Rows are points. The last column is the point's height on a tilted bowl or saddle (a function of degree 2), plus a little noise. Along how many of its main directions does it bend up, bend down or stay straight?

Points:
[[ 0.20 -0.42  0.46]
 [-0.33  0.31  0.18]
 [-0.11  0.14  0.13]
 [ 0.11  0.02  0.17]
 [-0.33 -0.04  0.23]
 [-0.01 -0.17  0.23]
 [ 0.47  0.43  0.38]
 [-0.45  0.32  0.25]
 [-0.27  0.01  0.19]
 [ 0.26  0.13  0.21]
 [ 0.12 -0.21  0.27]]
Directions: 2 up, 0 down, 0 straight

Points, 10 rows:
[[-0.36 -0.17 -0.28]
 [-0.12 -0.01 -0.24]
 [-0.46 -0.09 -0.28]
 [ 0.09  0.08  0.01]
 [-0.44 -0.01 -0.27]
 [-0.47 -0.02 -0.26]
 [ 0.03 -0.16 -0.09]
 [-0.36 -0.17 -0.28]
 [ 0.34 -0.14  0.40]
 [-0.22  0.43  0.30]]
Directions: 2 up, 0 down, 0 straight

Points:
[[ 0.43 -0.32  0.74  0.79]
 [ 0.36  0.34  0.07  0.33]
 [ 0.34  0.30 -0.18  0.35]
 [ 0.13 -0.05  0.18  0.01]
 [-0.06 -0.01  0.38  0.07]
 [-0.03 -0.04  0.07 -0.07]
 [-0.15  0.19  0.34  0.11]
 [ 0.26  0.16  0.21  0.15]
 [ 0.25 -0.39  0.33  0.23]
 [-0.58  0.13  0.06  0.16]
 [-0.26  0.27  0.00  0.08]
 [ 0.18  0.50  0.03  0.37]
 [ 0.46 -0.13 -0.10  0.26]
 [ 0.29 -0.19 -0.24  0.16]
 [-0.18  0.22  0.10  0.03]
 [ 0.07  0.05 -0.42  0.19]
 [ 0.16 -0.06  0.15  0.01]
 [ 0.11  0.17  0.14  0.06]]
Directions: 3 up, 0 down, 0 straight

Points (15 x 4):
[[ 0.04  0.00 -0.48 -0.04]
 [-0.13 -0.48 -0.18 -0.43]
 [ 0.38 -0.05 -0.03 -0.10]
 [ 0.27 -0.52 -0.03 -0.58]
 [ 0.01  0.00  0.49 -0.24]
 [-0.27  0.25 -0.27  0.25]
 [-0.15  0.04 -0.37  0.01]
 [ 0.12 -0.32 -0.22 -0.34]
 [-0.23  0.35  0.06  0.40]
 [ 0.34  0.05 -0.20  0.11]
 [ 0.08  0.32  0.12  0.29]
 [-0.01  0.19  0.48 -0.01]
 [-0.48 -0.56  0.25 -0.10]
 [-0.04 -0.03 -0.06  0.00]
 [ 0.01 -0.03 -0.12 -0.01]]
Directions: 1 up, 1 down, 1 straight

Points, 23 rows:
[[ 0.38  0.29 -0.22 -0.29 -0.15]
 [-0.10 -0.02  0.05  0.00  0.04]
 [-0.25 -0.26  0.14  0.05  0.38]
 [ 0.21 -0.02  0.02  0.05  0.01]
 [-0.30 -0.16 -0.22 -0.01  0.38]
 [-0.04  0.03  0.24 -0.39 -0.11]
 [-0.38  0.39  0.24  0.09 -0.16]
 [-0.48  0.20 -0.32 -0.09  0.43]
 [ 0.12 -0.10  0.01 -0.14  0.03]
 [-0.22 -0.04  0.09 -0.15  0.05]
 [-0.59  0.38 -0.26  0.05  0.55]
 [ 0.37  0.41 -0.20  0.21 -0.02]
 [ 0.13  0.68  0.10 -0.02 -0.13]
 [-0.36  0.06  0.09  0.25  0.26]
 [-0.10  0.45 -0.06  0.06 -0.05]
 [ 0.04  0.10 -0.09  0.10 -0.02]
 [ 0.24 -0.24 -0.47  0.48  0.13]
 [ 0.32 -0.04 -0.16  0.09 -0.04]
 [-0.36 -0.37  0.37  0.19  0.68]
 [-0.15 -0.02  0.45 -0.11 -0.10]
 [ 0.31  0.09 -0.28 -0.25 -0.14]
 [ 0.46 -0.19 -0.51  0.17 -0.22]
 [ 0.44 -0.43 -0.23 -0.27  0.29]]
Directions: 3 up, 1 down, 0 straight

Points, 21 rows:
[[ 0.09 -0.25 -0.09  0.02  0.09]
 [-0.09  0.47 -0.17  0.10  0.29]
 [ 0.30 -0.35 -0.27  0.23  0.42]
 [ 0.06 -0.44  0.21  0.24  0.33]
 [-0.64  0.07 -0.62  0.05  0.54]
 [ 0.36  0.28  0.08 -0.63 -0.06]
 [ 0.45  0.00  0.29  0.25 -0.02]
 [ 0.70 -0.06 -0.10 -0.06 -0.08]
 [-0.31 -0.16  0.22 -0.19  0.41]
 [-0.12  0.19  0.04 -0.14  0.10]
 [-0.13  0.30 -0.39 -0.33 -0.01]
 [ 0.08  0.31 -0.15 -0.11  0.06]
 [-0.11  0.00  0.06 -0.10  0.10]
 [-0.37  0.16 -0.25  0.13  0.29]
 [-0.14 -0.17  0.01 -0.03  0.18]
 [-0.37 -0.13  0.03  0.31  0.50]
 [ 0.05 -0.01 -0.53 -0.22  0.04]
 [ 0.03 -0.17 -0.03  0.20  0.16]
 [-0.21  0.48 -0.06  0.33  0.42]
 [ 0.52  0.00  0.00 -0.02 -0.11]
 [ 0.26 -0.22 -0.11  0.13  0.08]]
Directions: 2 up, 0 down, 2 straight

Points (24 x 5):
[[-0.09  0.29 -0.21  0.00  0.02]
 [ 0.31 -0.44  0.05  0.00 -0.11]
 [-0.04 -0.21  0.21 -0.14 -0.23]
 [-0.02  0.38 -0.55  0.02 -0.26]
 [ 0.08  0.12  0.29  0.24  0.23]
 [ 0.47 -0.34 -0.38  0.28 -0.44]
 [-0.21  0.09  0.04 -0.21 -0.11]
 [ 0.05 -0.01  0.24 -0.02 -0.10]
 [ 0.08 -0.43  0.23 -0.24 -0.25]
 [-0.70 -0.15 -0.03 -0.24 -0.20]
 [ 0.23  0.29 -0.28  0.28  0.16]
 [ 0.22  0.00 -0.01 -0.42 -0.16]
 [-0.15 -0.39  0.43  0.11 -0.17]
 [-0.01 -0.10  0.09 -0.23 -0.22]
 [ 0.02  0.21  0.04  0.02  0.07]
 [-0.09  0.49 -0.14  0.04  0.33]
 [-0.13  0.05  0.26 -0.19 -0.18]
 [-0.03  0.66  0.02 -0.22  0.52]
 [-0.05  0.40  0.19  0.42  0.66]
 [ 0.12  0.49 -0.07 -0.04  0.36]
 [-0.67 -0.33  0.29  0.48 -0.04]
 [ 0.20  0.01  0.32 -0.03 -0.08]
 [-0.12  0.36  0.18 -0.18  0.09]
 [-0.29 -0.13  0.04  0.20 -0.16]]
Directions: 2 up, 1 down, 1 straight

Points, 44 rows:
[[ 0.09 -0.11 -0.10  0.16 -0.24  0.06  0.01]
 [ 0.15 -0.16 -0.20  0.20 -0.13  0.41  0.02]
 [-0.49  0.07 -0.61  0.42 -0.06 -0.45 -0.81]
 [-0.40  0.03 -0.11  0.52  0.09 -0.11 -0.45]
 [ 0.25 -0.13  0.24  0.03  0.01  0.19  0.11]
 [ 0.19 -0.06  0.02  0.06 -0.10 -0.04  0.07]
 [-0.14 -0.46  0.60  0.27  0.46  0.19 -0.30]
 [-0.36 -0.32  0.08 -0.58 -0.49 -0.09  0.02]
 [-0.43  0.06  0.35  0.51  0.16 -0.07 -0.48]
 [ 0.35 -0.03  0.10 -0.01  0.44  0.13 -0.04]
 [ 0.10  0.28 -0.15 -0.01  0.17 -0.35 -0.14]
 [-0.08  0.05  0.17 -0.39 -0.09 -0.21  0.12]
 [ 0.22  0.05 -0.20  0.19 -0.52 -0.62 -0.45]
 [-0.17 -0.25 -0.18 -0.61  0.01  0.35  0.29]
 [ 0.00  0.17  0.04  0.03 -0.20  0.29  0.15]
 [-0.15  0.14  0.22 -0.03  0.13  0.12  0.01]
 [-0.94  0.30 -0.18 -0.09 -0.01  0.14 -0.53]
 [ 0.00  0.33  0.42 -0.08  0.02  0.10  0.02]
 [ 0.18 -0.13  0.09  0.33 -0.12  0.34  0.01]
 [-0.41  0.11  0.51  0.12 -0.30 -0.16 -0.38]
 [-0.28  0.16  0.07 -0.16  0.08 -0.35 -0.19]
 [ 0.30  0.30 -0.06 -0.31 -0.35 -0.27  0.11]
 [-0.08  0.11  0.25  0.37  0.30 -0.02 -0.23]
 [-0.32  0.17  0.04 -0.18 -0.16 -0.02  0.01]
 [-0.74 -0.57  0.12  0.15  0.10 -0.42 -0.73]
 [-0.05 -0.28  0.21  0.18 -0.24  0.25 -0.03]
 [ 0.24 -0.09  0.04  0.19  0.31  0.10 -0.05]
 [ 0.37  0.19  0.01 -0.28 -0.36  0.12  0.26]
 [ 0.19  0.15 -0.27  0.02  0.15  0.37  0.10]
 [-0.05  0.14  0.10  0.02  0.01  0.20  0.09]
 [ 0.21  0.15 -0.03 -0.29 -0.18  0.13  0.28]
 [ 0.02  0.36 -0.08 -0.27 -0.23 -0.11  0.16]
 [-0.47  0.12  0.31 -0.49  0.34  0.02 -0.14]
 [ 0.17 -0.03  0.05  0.23  0.21 -0.06 -0.07]
 [-0.27  0.02 -0.02 -0.13 -0.61  0.27  0.01]
 [-0.03 -0.20  0.38 -0.45  0.64 -0.22 -0.14]
 [-0.35 -0.29 -0.30  0.20  0.36  0.31 -0.35]
 [ 0.03  0.02 -0.29 -0.05  0.11  0.30  0.10]
 [ 0.35  0.00  0.21  0.12  0.39 -0.12 -0.11]
 [ 0.27 -0.06 -0.02  0.48  0.17  0.17 -0.11]
 [ 0.07 -0.57 -0.39 -0.19  0.16 -0.25 -0.17]
 [-0.19 -0.03  0.10 -0.13  0.02 -0.40 -0.15]
 [ 0.04 -0.30  0.09 -0.06  0.18 -0.02  0.04]
 [ 0.03  0.43 -0.36  0.25 -0.06  0.27  0.07]]
Directions: 0 up, 4 down, 2 straight

Points (45 x 7):
[[ 0.05 -0.09  0.19  0.42  0.46 -0.18  0.21]
 [-0.21 -0.24 -0.02 -0.15  0.25  0.16  0.07]
 [ 0.40  0.34 -0.08  0.02  0.05 -0.05  0.09]
 [ 0.50 -0.04  0.41 -0.30  0.13 -0.75  0.70]
 [-0.39 -0.07  0.40  0.41 -0.40  0.13  0.41]
 [-0.08  0.09  0.27 -0.37 -0.28 -0.12  0.28]
 [-0.27 -0.26  0.12  0.48 -0.29  0.02  0.28]
 [-0.29  0.19  0.50  0.14  0.12  0.17  0.22]
 [ 0.36  0.00 -0.48 -0.20  0.03 -0.10  0.14]
 [-0.08  0.07  0.16  0.21 -0.32 -0.05  0.17]
 [-0.77 -0.22  0.17 -0.06  0.32  0.00  0.28]
 [ 0.00  0.08  0.02 -0.29 -0.02 -0.39  0.20]
 [ 0.09 -0.41  0.11  0.05 -0.37  0.05  0.28]
 [-0.04 -0.16 -0.20 -0.52 -0.27  0.56  0.35]
 [-0.01 -0.08 -0.02 -0.12  0.02 -0.19  0.09]
 [-0.19 -0.16 -0.18 -0.28  0.04  0.16  0.08]
 [ 0.05  0.51 -0.18 -0.15 -0.40 -0.28  0.27]
 [-0.16 -0.19  0.00 -0.09 -0.06 -0.42  0.22]
 [-0.15  0.22  0.27  0.03  0.04 -0.23  0.16]
 [-0.90  0.10  0.33 -0.47 -0.63 -0.08  0.78]
 [ 0.29  0.26 -0.01 -0.49 -0.41  0.21  0.36]
 [ 0.66  0.24  0.00  0.25  0.30  0.10  0.21]
 [-0.03  0.05  0.17  0.47 -0.03  0.09  0.12]
 [ 0.16 -0.24  0.03  0.15  0.00 -0.27  0.15]
 [-0.17 -0.36 -0.28 -0.05 -0.01  0.48  0.16]
 [-0.23  0.06  0.35  0.01 -0.16  0.07  0.17]
 [-0.04 -0.27  0.20  0.51 -0.15  0.12  0.23]
 [-0.10 -0.04  0.05 -0.08  0.32  0.02  0.05]
 [-0.24  0.20 -0.15  0.22 -0.25  0.60  0.18]
 [-0.10  0.63  0.21  0.21  0.14  0.17  0.20]
 [ 0.12  0.50 -0.33  0.01 -0.07  0.22  0.09]
 [ 0.32 -0.15  0.21 -0.24  0.49  0.29  0.28]
 [-0.28  0.27 -0.38 -0.04 -0.27  0.36  0.15]
 [ 0.27 -0.26  0.07  0.26 -0.03 -0.29  0.21]
 [-0.14  0.10 -0.03  0.08 -0.20 -0.08  0.08]
 [ 0.06  0.19  0.10 -0.27 -0.16  0.00  0.14]
 [ 0.27  0.33  0.17  0.25 -0.15  0.07  0.14]
 [ 0.22 -0.01 -0.23  0.08 -0.40  0.05  0.13]
 [-0.11 -0.23  0.18  0.02  0.01  0.24  0.11]
 [ 0.25  0.00 -0.11  0.13  0.49  0.42  0.13]
 [ 0.05 -0.10  0.06  0.13  0.27 -0.07  0.06]
 [ 0.08  0.31 -0.37  0.45 -0.16 -0.17  0.09]
 [ 0.01 -0.22  0.63  0.18 -0.10 -0.56  0.61]
 [ 0.04  0.34 -0.19 -0.27 -0.22 -0.02  0.14]
 [-0.36 -0.03  0.01  0.35 -0.23 -0.06  0.18]]
Directions: 6 up, 0 down, 0 straight
